Every row gives one point. Any point is a mix of the corners, with weights that add up to 1. It lies inside the corners' shape when no weight is negative. Say inside or outside, and name the corners with a negative weight.

Corners:
(1): [-12  -4 -69]
(2): [ 33   8 -65]
(3): [-51  12  16]
(4): [ -9 -24  33]
Points:
[-13   1   8] -> outside (1)
[-47   3  17] -> outside (2)
[ -6  -7 -37] -> inside
[  1 -21  -1] -> outside (3)

Corners:
(1): [-42 -63  12  14]
(2): [-47  43 -31 -42]
(3): [ 35 -11 -21  29]
(4): [-41   2 -15 -57]
(5): [ 7 13 33 26]
Points:
[ 5 -1 10 17] -> inside
[ 25 -10  -9  35] -> outside (4)
[-34 -34   5  -2] -> inside
[ 17 -10   6  26] -> outside (2)
[ 37 -20   6  51] -> outside (2, 4)

Corners:
(1): [-26 -53  74  -7 -15 -35  75   2]
(2): [-28 -23 -12  15 -88   0  25 -16]
(3): [ 15 -22  10  25  32 -26 -47  19]
(4): [  3  -4  80  -2  24   5  13 -68]
(5): [  2  17 -45  42  48 -16 -30  21]
(6): [  1 -42  10  -4  28 -19 -14 -44]
(7): [-51  25   4  37   0 -10 -80   5]
(8): [ 21  15 -10 -43   3  34  72   1]
(9): [ -2  28 -35  33  37  57 -65  -5]
Points:
[  6 -16 -20  30   4   5 -30 -26] -> outside (1, 7, 8)
[-11  -7  -9   6 -16   2   9   4] -> outside (4)
[-11  13   9  11  29  17 -12 -17] -> outside (2, 3)
[ -6  15  -2  23  39 -14 -46  -4] -> outside (1, 2, 9)
[ -8 -18  12  -1 -15  -9  24 -10] -> outside (9)
[  4  24 -19  16  47  24 -33 -18] -> outside (1, 2, 3)
[ -2  11 -18  38  29  13 -60  -8] -> outside (1, 8)
[ -8  -3   1  22  12  -3 -32   2] -> inside
[-10  -1 -43  17  -1   9 -25 -18] -> outside (1, 3, 4)

Corners:
(1): [  1 -32  59 -10   5  30 -68 -29  37 -12 -21]
(2): [-45  29  23  -2  15 -28 -27  -7  65 -10  30]
(3): [ 20  22 -57 -32 -19  -7  32  43   7 -51  75]
(4): [-17   0 -70 -17   5   7 -37 -18  61 -20  24]
(5): [  1   1 -45  -2 -17  10  12  36  67 -61   4]
(6): [ 17  61  11 -20 -41 -12  21  23 -72  33 -33]
(7): [ -1 -12  17   7  36  67 -12 -33  18  24 -21]
(8): [-37 -56  46  11  20  22 -38  20  10  38 -11]
(9): [-50 -20  34  -7  -4   9   2   5 -22 -29 -16]
(10): [ 68  22 -10  46 -22 -20  20  14 -86  15 -16]
(11): [ 51  54  12  -4  16  -9 -30  23 -66  16 -59]
(12): [ 28 -10 -94 -53  39  -6  15 -17  95 -33  22]
Points:
[-22   9  13  -7   8   7 -23  16   3   8  -8] -> outside (1, 10, 12)
[ -2   3 -21 -14  14  -5  -8  -2  42 -12  11] -> inside
[ 14  11  -8  -6  -3   4 -13  -3  10 -14  -5] -> outside (8)
[ -5   9  22   3   0   8 -21   8  -4   2 -12] -> outside (12)
[-14   5   6   7   6  10 -13  10 -17  18   0] -> outside (1, 5, 12)
[ 15  21 -58  -9   7 -12  11   6  40 -38  20] -> outside (1, 6, 8)
[-17 -12  -3  -5   1  10  -7   9  25  -8  12] -> outside (11)
[ -7  -2   7  -3   6  12 -10  -2   7   0 -17] -> outside (3)

Corners:
(1): [-38 -44  18  14  17  48  30  21  28  22 -31   3]
(2): [  1  23 -19 -12  17 -18 -15 -10 -43  29  59  -2]
(3): [ 38  61 -55 -43 -34  39   8  48 -60 -28  73 -23]
(4): [ 25  51   1 -26  -4  34  -7 -11 -44 -56  31 -27]
(5): [-26  27  33 -39  76 -46 -10  28  59 -19  19  35]
(6): [ 17  11  28   1  17 -41  32 -13  48  -7 -12  45]
(7): [ 17  -9  26 -11   7  40 -55  56 -19  -3  50  -8]
(8): [ -5 -25  37 -16  17   1 -54   8 -36  41 -26   3]
(9): [-16  41  39  41 -10 -24  -8 -21  10 -29   1 -14]
(10): [  0 -20 -45 -31 -27 -37 -12 -24  39  17 -56  -4]
(11): [-40 -48 -33  48 -39 -52  34 -42 -51 -48  20  23]
(12): [-34 -56 -21 -16 -34 -19 -19 -39 -15  35  10  45]
(13): [ 39  62 -53 -31 -16  30 -55  32 -44 -11  -2  19]
Points:
[-39 -26  37  26  24 -38  28 -34  13  -6   4  25] -> outside (3, 7, 10, 13)
[  6  28  -9  -9  -6 -14  -5 -13 -41 -29  34   4] -> outside (1, 7, 10)
[-12  -1   0  -1   0 -16  -4   0   2 -17   0  14] -> outside (2)
[-12   0  -4  -6  -6  -9 -10  -7 -18   3  23  -6] -> outside (6, 13)
[-21 -17 -15  15 -13 -31  12 -16 -24 -27  17  17] -> inside
[ -5   9  14  -2   9   3   3   8  -2 -11  15  -6] -> outside (12, 13)
[  6  -2 -25 -50  12  31 -48  49 -14  42  23   2] -> outside (4, 6, 9, 11)
[ 11  18  -3 -23  -2  12 -21  11   1 -11  -6   3] -> outside (2, 11)

Corners:
(1): [-37  16   1 -47  36 -31 -26  47  23  33 -23 -72  40 -37  -8  17  32 -41]
(2): [  5  23 -53  26  38 -34   6 -25   4  60   1 -17  12 -33 -23  -7   7  11]
(3): [  2 -44   0  -1 -32  39   7 -32 -25   7 -20  34 -56 -39 -34  18 -19  34]
(4): [ 50  12   1  -2  18 -31  25  26  37 -12   4  -2  11 -24  -5 -28  35 -59]
(5): [-17 -17 -12  47 -37  10   3  -5 -65 -43  36 -36   5  26   3 -28 -10  63]
(6): [-21 -18   0  -1   4   6 -23 -59  11 -11  30  15 -19 -15  -4  58 -13 -41]
(7): [ -7  -8  62   8 -21  47  20 -39  41 -11 -28 -27 -18 -28  49 -27  35 -54]
(8): [-66 -51 -24  43  10 -28 -32   7 -26  34  34   8   2   7   3  23 -34  26]
(9): [  4 -49 -69 -55 -57 -12 -20  26  43  47   3 -31 -16  41 -28 -48  20  45]
(10): [-15 -66  18  -4  33 -13  39 -31  30 -22  41  25  54 -49 -51 -12  47 -29]
(11): [  0 -23 -20 -41  -2 -64  23  35  -4  26   0 -78  46 -35   3  32  16  60]
(12): [ 23   2 -53 -43 -22  32  30   3 -39  -9  33  34 -29 -30  -5  18  12  48]
(13): [-14  34  20 -29 -46 -20   1  15  18  38  -7 -27   9 -13  11  37  37 -26]
(14): [-33  12  41 -21  69 -46  10  22  14  67  49  13 -28  14 -46  36 -37 -61]
(15): [ 39 -38 -14 -10 -18  43  28  39  -1  -2   7  43   8  34   0  18  10  17]
(16): [ 10  12 -41 -56 -56  13   4   7  15 -29  10   2   6 -21 -41   5 -28  32]
(17): [-11   1  32 -35  23 -40 -23   6  -8  29 -20   7  11   5  10  -8 -32 -66]
(18): [ -7 -60  67  30 -42  54  19 -54  26   5  36 -26  -6 -31  29  11  29 -93]
(19): [-80 -28 -21 -13   7 -65  14  -2  -6  48  -4 -33   8   7  11  50 -32 -44]
Points:
[ -9  -9  -4  -6 -10  -5   2   1  -2  14   5 -16  -2  -7   2   8   1  -1] -> outside (10)
[-19 -27   3  -4  16 -32   1 -10  20  31   4  -3   4  -4  -6  16   0 -28] -> outside (1, 5, 12, 16, 18)
[ -9 -10   6 -10  -3 -13   3  13  17  32  -4 -25   1   0   0  -3   4 -18] -> outside (6, 10, 12)
[ -9   1 -17 -12  -8 -15  -4   6   0  27   9  -6  -3  -5 -13  13  -5  -8] -> outside (7, 10, 11)
[-12 -12  20 -12   1  -8   7   0   0   8  10  -1  -3 -14  -4  18  -5 -26] -> outside (2, 9)
[-14 -24  -5 -16  18 -30   8   8  10  29  15  -7  16 -21 -19  20  12 -13] -> outside (5, 7, 16)

Corners:
(1): [ 16  -5 -35 -42   1 -30 -37   8   3   9 -61   1  -5 -20  41  27 -27 -35
  21 -42]
(2): [  3 -38 -29  69 -44  22  25 -31  -2 -47 -30  38  34  41  29   3  47  -9
  58  -7]
(3): [-24  40  55  13  16 -13  13 -48  26 -14 -33 -12 -29  26   3  40 -16   9
  -3  16]
(4): [-14 -10   5  25 -33 -35  22 -19  15   7 -23   9 -33  15 -24  34  58 -30
   0   0]
(5): [ 24  -9 -41  25 -16  60  45  23  16  74 -44 -31  25  34 -54 -52   9 -79
 -18 -23]
(6): [ 18  29  15   5   7 -58  39 -29 -18 -28  15  41 -27 -45 -14 -18  25  49
   4   3]
(7): [-54 -27  13 -12  47 -19 -26  12  -9  13 -40  -2 -22 -31 -17 -59  13 -24
  -2 -50]
(8): [-30 -41 -22  24   9  37  35 -33   2  18 -50  36  26 -41 -11  26  28 -44
 -32  43]
(9): [ 37  32  46 -61 -42   5 -24  37  -5 -24  21  -5 -16  51  -5  10  37   4
  47  27]
(10): [-27 -33 -13 -38  28 -62  -3 -22  -5  45 -15  49   1   5   8  27  20 -26
  12   4]
(11): [-41  13   1 -17 -26  28 -21  16   3   3 -24  36   2  15 -35 -48  15  12
  45 -17]
(12): [ 30 -16 -18  62  43   1  -8  20  19  30  49 -30  48   1 -53  35  37  22
   6  53]
(13): [ 55  -7   0  -3  19 -18  -3 -34  13 -26 -72   5 -55 -28  -7  19 -18  37
 -17  33]
(14): [ 64 -33 -40  17  25 -88  -1  -6 -34  59 -61  61  11 -55  62 -29  49 -56
  -9  42]
(15): [-18  12  64 -30 -43  11 -13 -56  29  48  21   5 -48  27  28  -6  42 -41
 -26  42]
(16): [ 62 -56  21  25  -2  19 -24 -26 -24   8 -57 -11  12 -37 -21  25   0  21
  32  38]
(17): [ 26 -34  33 -26  -5 -79 -36  43  22  22  33  26  10   2  17  25  13   6
  15 -11]
(18): [ 19  56 -19  11  34 -52 -61  23 -37 -26  13  15 -13  26  28  23  56  23
 -42 -37]
(19): [ 46   1 -37  29  -2 -16  -7  13 -11 -16 -80 -47  40   9   2 -40  12  -8
   2 -47]
(20): [ -5  29 -12  17 -52   3  18  19 -34   3   6 -37  21  66  50 -20   0  15
  37 -11]
(21): [-46   1  -2 -27  -4   4 -44  30  -6  46  43   7  32  36 -34   0 -30 -52
   9  26]
Points:
[ 17 -13  -3   2  -8 -16  12 -10  -2  21 -13  13  16  -3  12   5  14 -20
  14  22] -> outside (4, 7, 11, 13, 18)
[ 21  -4 -13  10   8 -23  -1   3 -14   1 -34   8   9  -4  16  -6  13   1
  13  -4] -> outside (4, 15, 21)
[  8  -2 -11  15  37 -43  -3 -18   3  15 -33  17  -9 -18  17  -7  30 -21
 -34 -13] -> outside (4, 9, 11, 16, 20, 21)
[-40  11  11 -38   2 -26  -4  -3  -5  38  -9  24 -24   7   5 -11  23 -44
  -6  -4] -> outside (2, 12, 13, 16, 17, 19)
[  7  -1  -7  26 -14   9  17 -24   5   2 -37  -7  -8  11 -11  14  21  -4
  -3   0] -> outside (7, 9, 14, 17, 21)
[ 13  11  10  -1  -7 -33 -18   3   1   0  -1   4  -8  14  14  -2  19   3
  10   5] -> outside (5, 8, 10, 16)
[  7  -1   1   7  -7 -12 -12   1  -3  16 -16   3   1  21   3  -5  22 -10
  10   5] -> outside (1, 6, 8)
